Every row gives one point. The points of each table are mixes of a few directions, plus a little noise. Count the directions of each table, and those that both share. Where both have some left over, give the other angles between the two spaces (their principal angles), to ten degrees, smallest first.

First (6 x 3):
array([[-0.003,  0.033,  0.040],
       [ 0.003, -0.037, -0.045],
       [ 0.004, -0.049, -0.059],
       [-0.007,  0.089,  0.107],
       [ 0.000, -0.002, -0.002],
       [ 0.003, -0.035, -0.042]])
Second (5 x 3):
array([[-0.021, -0.058,  0.030],
       [ 0.008,  0.099, -0.087],
       [-0.013,  0.004, -0.020],
       [ 0.019, -0.042,  0.063],
       [ 0.009, -0.006,  0.015]])
Directions: first 1, second 2, shared 0; angles 50

First (8 x 4):
array([[ 0.034, -0.107, -0.066,  0.007],
       [-0.002,  0.007,  0.007, -0.003],
       [-0.008,  0.025,  0.016, -0.002],
       [-0.009,  0.023,  0.012, -0.002],
       [-0.034,  0.111,  0.068, -0.006],
       [ 0.032, -0.094, -0.056,  0.004],
       [-0.023,  0.079,  0.050, -0.005],
       [ 0.015, -0.045, -0.026,  0.003]])
Second (8 x 4):
array([[-0.025, -0.013, -0.060,  0.029],
       [ 0.069, -0.051, -0.042,  0.055],
       [-0.055, -0.035,  0.010, -0.072],
       [ 0.022, -0.007,  0.052, -0.039],
       [ 0.030,  0.021,  0.038,  0.002],
       [ 0.022, -0.036, -0.066,  0.047],
       [ 0.016,  0.054,  0.030,  0.021],
       [-0.077,  0.062,  0.043, -0.046]])
Directions: first 1, second 3, shared 1

First (6 x 6):
array([[ 0.025,  0.061, -0.068, -0.042,  0.023,  0.072],
       [-0.014, -0.018,  0.000,  0.007,  0.047, -0.017],
       [ 0.002,  0.011, -0.127, -0.029, -0.003, -0.082],
       [-0.009, -0.022,  0.039,  0.017, -0.007, -0.013],
       [-0.020, -0.044,  0.084,  0.037,  0.010, -0.015],
       [ 0.017,  0.012,  0.071,  0.008, -0.069,  0.056]])
Second (9 x 6):
array([[ 0.025,  0.006, -0.051, -0.079,  0.012, -0.050],
       [ 0.003,  0.027,  0.013,  0.115, -0.065,  0.041],
       [ 0.007,  0.014,  0.035,  0.047, -0.042,  0.042],
       [-0.020,  0.027, -0.007,  0.055, -0.037,  0.091],
       [ 0.023, -0.027, -0.011, -0.085,  0.051, -0.105],
       [-0.018, -0.023, -0.038, -0.023,  0.053, -0.051],
       [ 0.002,  0.015,  0.052,  0.027, -0.044,  0.069],
       [-0.009, -0.033,  0.009, -0.043,  0.054, -0.049],
       [-0.013, -0.008,  0.002, -0.012,  0.016,  0.016]])
Directions: first 3, second 4, shared 2; angles 40

First (10 x 9):
array([[ 0.048, -0.045, -0.057,  0.074,  0.056, -0.022, -0.006,  0.106,
        -0.045],
       [-0.014,  0.004,  0.127, -0.119,  0.032, -0.064,  0.031, -0.072,
        -0.052],
       [-0.017,  0.014,  0.069, -0.068,  0.001, -0.020,  0.015, -0.057,
        -0.011],
       [ 0.023, -0.018, -0.079,  0.081,  0.006,  0.021, -0.017,  0.073,
         0.007],
       [-0.031,  0.034,  0.011, -0.026, -0.050,  0.030, -0.003, -0.061,
         0.045],
       [ 0.032, -0.028, -0.078,  0.083,  0.021,  0.012, -0.015,  0.085,
        -0.007],
       [-0.017,  0.017,  0.056, -0.058, -0.009, -0.013,  0.011, -0.055,
        -0.002],
       [-0.002,  0.011, -0.067,  0.055, -0.033,  0.043, -0.018,  0.019,
         0.042],
       [ 0.000,  0.002, -0.015,  0.013, -0.007,  0.011, -0.003,  0.005,
         0.010],
       [-0.018,  0.018,  0.032, -0.036, -0.016,  0.000,  0.005, -0.044,
         0.011]])
Second (8 x 9):
array([[ 0.005, -0.023,  0.015, -0.055,  0.031, -0.048, -0.022,  0.018,
         0.006],
       [-0.033,  0.039,  0.102,  0.003,  0.040, -0.066,  0.038, -0.031,
        -0.027],
       [-0.039,  0.017,  0.008,  0.063, -0.046,  0.022,  0.055,  0.044,
        -0.068],
       [ 0.054, -0.040, -0.087,  0.041, -0.031,  0.094, -0.010,  0.008,
        -0.011],
       [ 0.068, -0.029, -0.033, -0.102,  0.021,  0.013, -0.005, -0.026,
        -0.031],
       [ 0.004,  0.028, -0.011, -0.120, -0.006, -0.023,  0.004, -0.036,
         0.007],
       [-0.007, -0.016, -0.017,  0.111,  0.010,  0.022, -0.048,  0.009,
         0.075],
       [-0.054,  0.028,  0.018,  0.056, -0.014, -0.022, -0.011,  0.011,
         0.049]])
Directions: first 2, second 5, shared 1; angles 30

First (8 x 11):
array([[ 0.039, -0.003,  0.005,  0.018, -0.023, -0.066, -0.082, -0.013,
         0.019,  0.044,  0.108],
       [ 0.021,  0.001, -0.031, -0.004,  0.036, -0.064, -0.011, -0.008,
         0.000, -0.009, -0.064],
       [-0.021,  0.012,  0.019, -0.017, -0.026,  0.030,  0.006,  0.011,
         0.009, -0.003,  0.003],
       [-0.013,  0.055,  0.026,  0.055, -0.154,  0.181,  0.066,  0.067,
         0.004, -0.081, -0.089],
       [-0.004, -0.003, -0.013, -0.004,  0.024,  0.003,  0.027,  0.002,
        -0.009, -0.016, -0.048],
       [ 0.016, -0.042, -0.034,  0.017,  0.091, -0.042,  0.017, -0.030,
        -0.035,  0.013,  0.000],
       [-0.033,  0.002,  0.011, -0.052,  0.025, -0.014,  0.005, -0.003,
         0.011,  0.007, -0.012],
       [-0.005, -0.024,  0.014, -0.014,  0.026, -0.026, -0.028, -0.021,
         0.001,  0.044,  0.102]])
Second (8 x 11):
array([[-0.027,  0.053, -0.031, -0.052, -0.030, -0.075, -0.039,  0.031,
         0.009,  0.017, -0.045],
       [ 0.052, -0.067, -0.035,  0.044,  0.097, -0.005,  0.013, -0.028,
        -0.026, -0.002, -0.010],
       [ 0.006, -0.091,  0.034, -0.001,  0.089,  0.090,  0.012, -0.025,
         0.002,  0.024,  0.098],
       [-0.042,  0.055, -0.022, -0.076, -0.043, -0.005, -0.023,  0.058,
         0.032, -0.011, -0.104],
       [-0.008,  0.038,  0.039,  0.040, -0.065, -0.026,  0.027, -0.033,
        -0.012, -0.008,  0.050],
       [-0.001, -0.011,  0.062,  0.055, -0.017,  0.044,  0.069, -0.055,
        -0.016, -0.025,  0.063],
       [ 0.073, -0.017, -0.061,  0.057, -0.003, -0.012, -0.054,  0.030,
        -0.006,  0.001, -0.022],
       [-0.056,  0.041,  0.012, -0.069, -0.030, -0.017, -0.004,  0.020,
         0.019,  0.007, -0.029]])
Directions: first 4, second 5, shared 3; angles 30
